Each point is reached from the start by the listed moves, each made once or not at all, plus a little noise. Is the number of moves made odd or even? Then give how often each move was made.

Moves:
(1): [32 -4 -3  3]
(2): [ -1  42 -22  -1]
(3): [ 1 13 28  2]
Start: [ 6  8 15  3]
Points:
[ 5 21 41  5] -> odd (0, 0, 1)
[39 60 18  9] -> odd (1, 1, 1)

Moves:
(1): [24 -1  2  3 -3  1 -1 -1  0 -3  0 -1 -1 -3]
(2): [ 5 28  0  7  9  0 -7 -1  3  4 -6  2  0  4]
(3): [-7 -6 39  3  1 -2 -4  1 -7  1 -2  2  4  4]
(4): [-5 -7  0 27  5  1  1  0  4 -4 -1 -1 -3 -6]
(5): [ 4 -3 -1 -3 25 -1  2 -5  2 -1  0 -4  4  2]
(6): [-4  4  3  3 -1 35  7  4  0  6  0  2 -7 -2]
(7): [ 1  3 -1 -2 -2 -2 25  2 -1  1 -4  1  5 -4]
(8): [  7  -8  -6   4   7  -3   3  37   1   3   6 -12   5   0]
(9): [ 4  0  6 -2 -6  1 -1  2 40  3  0 -2 -6  6]
(10): [ 6 -3  1  4  3 -4  0 -2 -9 43  1 -2 -6 -5]
(11): [ 1  7  2  6  1 -1  2 -3 -1 -4 33  3  2  0]
Start: [  0   6  -8   9  -3 -13  -4  11   1 -12   5   0   5  10]
Points:
[ 38  26  -6  60  19 -21  -3  44   1  24  39  -9   1   0] -> even (1, 1, 0, 1, 0, 0, 0, 1, 0, 1, 1)
[  8  15  32  49  16 -21  11  52  31  42   0  -9   2  11] -> odd (0, 1, 1, 1, 0, 0, 1, 1, 1, 1, 0)
[ 25  11  38  12 -12 -16  19  13  31 -15  31   2   6  12] -> odd (1, 0, 1, 0, 0, 0, 1, 0, 1, 0, 1)
[ 13   1  43  49  -8  22  -1  13  40 -14  36   3  -6   8] -> even (1, 0, 1, 1, 0, 1, 0, 0, 1, 0, 1)

Moves:
(1): [31 -6 -1  0 -3 -1 -5 -2  1  4 -6 -5 -4  1 -4  2 -1 -3 -2  1  1  2  0  0]
(2): [  7  39  -6   8  -4  -7  -6  -3  -5  -3   1  -6  -5   6   5   1 -13  -7
  -3  -5   0  -3  -2   1]
(3): [ 1  2 27 -2 -3 -6  2  2 -4  0 -1  2  0  0  0  6 -3 -1  0  2 -1 -3  1  1]
(4): [ 0 -6  4 31  2  1  2  2 -4 -2 -4  2 -4 -6  1 -1  3  0  6  4  1 -5 -5 -3]
(5): [ 3  3  6  0 35  2  3 -4 -2  1  2 -2 -2  1 -3  3 -2 -1 -7 -4 -1 -4  2 -4]
(6): [ -1  -1   6  -2  -6  37  -7  -2  -5   2  -3   1  -1  -2   0   3 -10  10
   2  -2  -1  -2   1   1]
(7): [ 4  4 -3 -6 -1  3 41  7  4  1 -7 -3 -3 -2  0 -8 -4  0 -1 -6 -5 -2  0 -3]
(8): [  4   4   3   0   6   2 -11  43  -6   6  -2  -3  -5  -3   5  -2   1   5
   2   2  -5  -2  -2  -1]
(9): [-3  7  1  7  0  5 -2  3 40  5 -1 -1  7 -2  5  4 -3  3 -7  7 -2 -2  5  0]
(10): [-1 -1 -3  3 -3 -2 -1 -4 -5 26  2  1  3  5 -2 -3  2 -1 -4  0 -1 -4  1  1]
(11): [ 5 -3 -1  6 -9  7  3  1  5  0 38 -1 -1 -1 -6 -6  4  3  0 -8 -4  4  0 -3]
(12): [13  6 -2 -7  3 -4  1  4  7  2 -1 40  1  7 -3  0  1  8  3 -5  9 -6 -5  4]
(13): [ 4  0 -1  1  2 -2  2  2 -7 -3  1 -2 29 -1  2 -1  1 -6 -3  2  2  1 -7 -6]
(14): [ 2 -6  0  3  1  0  4  5 -3 -6 -2 -1  2 29  0 -2  3  3 -2  0 -2  0  2  0]
(15): [ 4 -7  1  1  1 -3 -1 -3 -7  3  4  9 -3  1 42  2 -9 -2 -1  7  5  2  9 -6]
(16): [  1  -2 -10   0  -3  -1   8   4  -1   5   3   0  -1   4  -3  37  -4  -2
   4  -1  -1   0   0   0]
(17): [ 3  8  6 -4 -1 10  7  0  0 -3 -5  3  1  0  8  5 40 -4  3 -3 -2  3  8 -5]
(18): [ 1  7  5  1  1 -5 -2 -4 -3  1 -3 -8  3 -8  8  1  5 43  9 -2  3 -5  3 -2]
(19): [ 3  1  1 -3  6  0 -1 -1  6  5  2 -4  2  4 -3 -3 -5 -8 32  0 -2  0  3 -6]
(20): [ 5  6 -2 -2  2  2  5  0 -6  0  6  5 -2  1 -5  0  1  3  2 36  0  1  3  3]
(21): [ 2  3 -1 -1 -1  5 -1  2  1  3  0 -6 -3  2 -1  2  1 -4 -1  2 37 -4  1  1]
(22): [ 0  2  1  8  3 -2  0  3 -4  5 -4  1 -1  3 -3 -1 -4  1  0 -3  3 38 -1  1]
(23): [ 1  1 -1  5 -2 -4  0  6 -5 -3 -1  4  3 -5 -6 -1 -3  1 -1  0  2 -4 30  0]
(24): [ 9 -2 -3  3  7 -1  3  3 -4 -1  3 -1  9  1  5 -2 -2 -7 12 -3 -1  2  6 47]
Start: [ 14 -15   6   7  10   6 -10  -9 -15  -2  23  12   0 -11 -13   9   5 -27
   1  -6 -19  -6  -5  15]
Points:
[ 36  -7  54  52  48  41 -21  35  -6  16  55   6  31 -34  34  19 -16  19
  36   3 -22 -26  35 -15] -> even (0, 0, 1, 1, 1, 1, 0, 1, 1, 0, 1, 0, 1, 0, 1, 0, 0, 1, 1, 0, 0, 0, 1, 0)
[ 47  28  30  38  41  29  -7   1 -36   5  20  44  17  -3 -27  59 -28 -36
  35 -12  25 -36  17   4] -> odd (0, 1, 1, 1, 1, 1, 0, 0, 0, 0, 0, 1, 1, 0, 0, 1, 0, 0, 1, 0, 1, 0, 1, 0)
[ 36  37  -5  30   7  -1   2   1   1  16  20   2  19  17   7  49  28   3
  15 -14 -23 -20  48  60] -> odd (0, 1, 0, 0, 0, 0, 0, 0, 1, 1, 0, 0, 0, 1, 0, 1, 1, 1, 0, 0, 0, 0, 1, 1)

Moves:
(1): [ 12  -9   0  12   2   4   3  -3   1  -2   4  -9   5  -4  -1   1 -10  -4
   4  -2  -2  -1 -13  11  -2  -7]
(2): [ 3 14  7 -7  2 -1  0  0  6 -8  3 -2  0 -6 13  4  0 -5 -1  6  0 -2  2  9
  1  5]
(3): [-4 -4 10  7 -5 -2  3 -7  0 -1 -5 -3  4  4  0 -6 -5 -2 -7  1  6 -3 -7  2
  1 -3]
(4): [ -2  -3  -4  16  -2  12  -3  13   4  -6   3  -4   2   6  -1  -7   0  -2
  -5   5  -3  -6   0 -10  -5  -3]
(5): [  2  -2  -4   4  13  -1   6   2  -8  -1   5  -2   5  -1  10   4  -3  10
  -9   6 -10   1   4   6   3  -3]
(6): [ 2 -5  3 -5  2 17  5 10 -8 -1  4  7  5 -1 13 -3 -3 -6 14  3 10  6 -2 -4
 10 13]
(7): [ -1  -3 -10   4  -4 -10  11  -2  -4  -4  -5  -3 -11   5   9   1   5   2
  -8   3  10   5  -6  -2  -5   4]
(8): [  2   0   5   7  -2  -3   2   9  -4  -1  -5   0   3  -2  -3   1  -4   3
  10   2   1 -10  -1   0   2   5]
(9): [ 10   3  -1  -1   4  -1   1  10  16   8  -7  12   7   2  12  -3   1   1
   1   0   3   5  -1  -3 -12  -7]
(10): [-2  9 -3  1  7 -2 -6 -4 -4  9 -1  1  0 -1 -1 -7  6 -3 -1 -5 -2 -6  2  2
 -2  3]
(11): [-4 -8  1 -7 -5 -5 16  5  5 -3  9  0 -9  2  2  2 -3 -5 -3 -5 -9 -4  9  4
  9 -2]
(12): [ 21   4  -3   6  -7  -4   7  -3 -10 -10  -5  16  -5  -4  -6   7   2  -7
  -8  -5 -16   1   3  -5  -4  -4]
(13): [-6 -1 -3 -2 -2 -5  2  2 -2 -6 -2  7  9 -3  1  1  7 -2  2 -4 -9  0  1  4
 -1  4]
(14): [  5   6  -3  -8   1  -2  -5  -5   1  -6  -1   5   3   9   2   1 -14  -7
   4  -1   1  -5   0  -6   2  -2]
(15): [  1  -4   1   4   7  -3 -11  -7  -6  -6  -4  -2  -7   4  15  -5   5   5
  -1  -2 -10  -7  -5  -8  -2   6]
(16): [ -1  -5  -1   2   2   9  -1   1   4   0  -5   2  -2  13   2  10  -4   1
 -11 -10   2  -8  -1   6  -3  -1]
(17): [  5  -2  11  -9   5   3   3  -2  -8  -1   3   2   4   9 -10  -1  14  -1
  10  -4   4   1 -13  12   4 -10]
(18): [ 1  1  2  9 -8 -2 -8 -1  0 -5  3  5  9  3  8  0 -6 10 -4 -5  9  5  3 12
 -3  4]
(19): [ -3   6   4   4  -1  -3   1 -10   1   1  13   5  -2  -3   1   9   0  -3
   2   2  -1  -1  -2  -2   3  -6]
(20): [  0  -2   0 -10 -10  -2   2   3   1   6   2  -5   7  -1   9   5   4  -2
  -2   7  -2  -6  -3  -4  -1  -6]
(21): [  6  -7   4  -8   2   0  -5   1  -5  -5  14   8  -3  -1  -1  -2   8 -10
 -10   2   5  -1   2  -2 -10  10]
(22): [  1  -3   1  10  -4  -5  -6   5  -3   1   5   9  -4  -2  -1   2   2 -10
  -8  11  -7   7  -3   9   2   4]
(23): [  2  -8   0   8  -3   0  -3   0  -1  -1  -6  -5   7   9   4   4   5 -11
   1   3  -3  -5  17  -4  -4  -1]
(24): [ -4 -15  -1  -5  -1   7   6  -3  -5  -2  -1   1  -9  -6   2  -2  12  -4
   2  10   8 -13  -7   8  -2  -8]
Start: [  9   6  -5  -5   3  -5   6  -9   5 -12  -1  -7   9  -7   8   2   3   5
   7  12  12   1  -2   2   1  13]
Points:
[ 16   3   4 -42  24  -8  19 -19 -13 -25  11  -8   3   1  50   4  24  -7
   5  25  -8 -40 -10  27  11  -5] -> odd (0, 1, 0, 0, 1, 0, 0, 0, 0, 1, 1, 0, 0, 1, 1, 0, 1, 0, 0, 1, 0, 0, 0, 1)
[ 28  14 -19  16   7   6   5  10  10 -17 -17  28  20   6  16   4  14  -6
 -15  -9 -13 -11   2  -3 -28   3] -> even (0, 0, 0, 1, 0, 0, 0, 0, 1, 1, 0, 1, 1, 0, 0, 1, 0, 0, 0, 0, 0, 0, 0, 0)
[ 43  -5   3  19  20   6  25   4 -26 -33  -6  25  -1   3  60 -16  39 -15
 -16  38   4 -11 -34  19 -12   9] -> odd (0, 1, 1, 1, 1, 1, 1, 0, 1, 1, 0, 1, 0, 0, 1, 0, 1, 0, 0, 0, 0, 1, 0, 1)
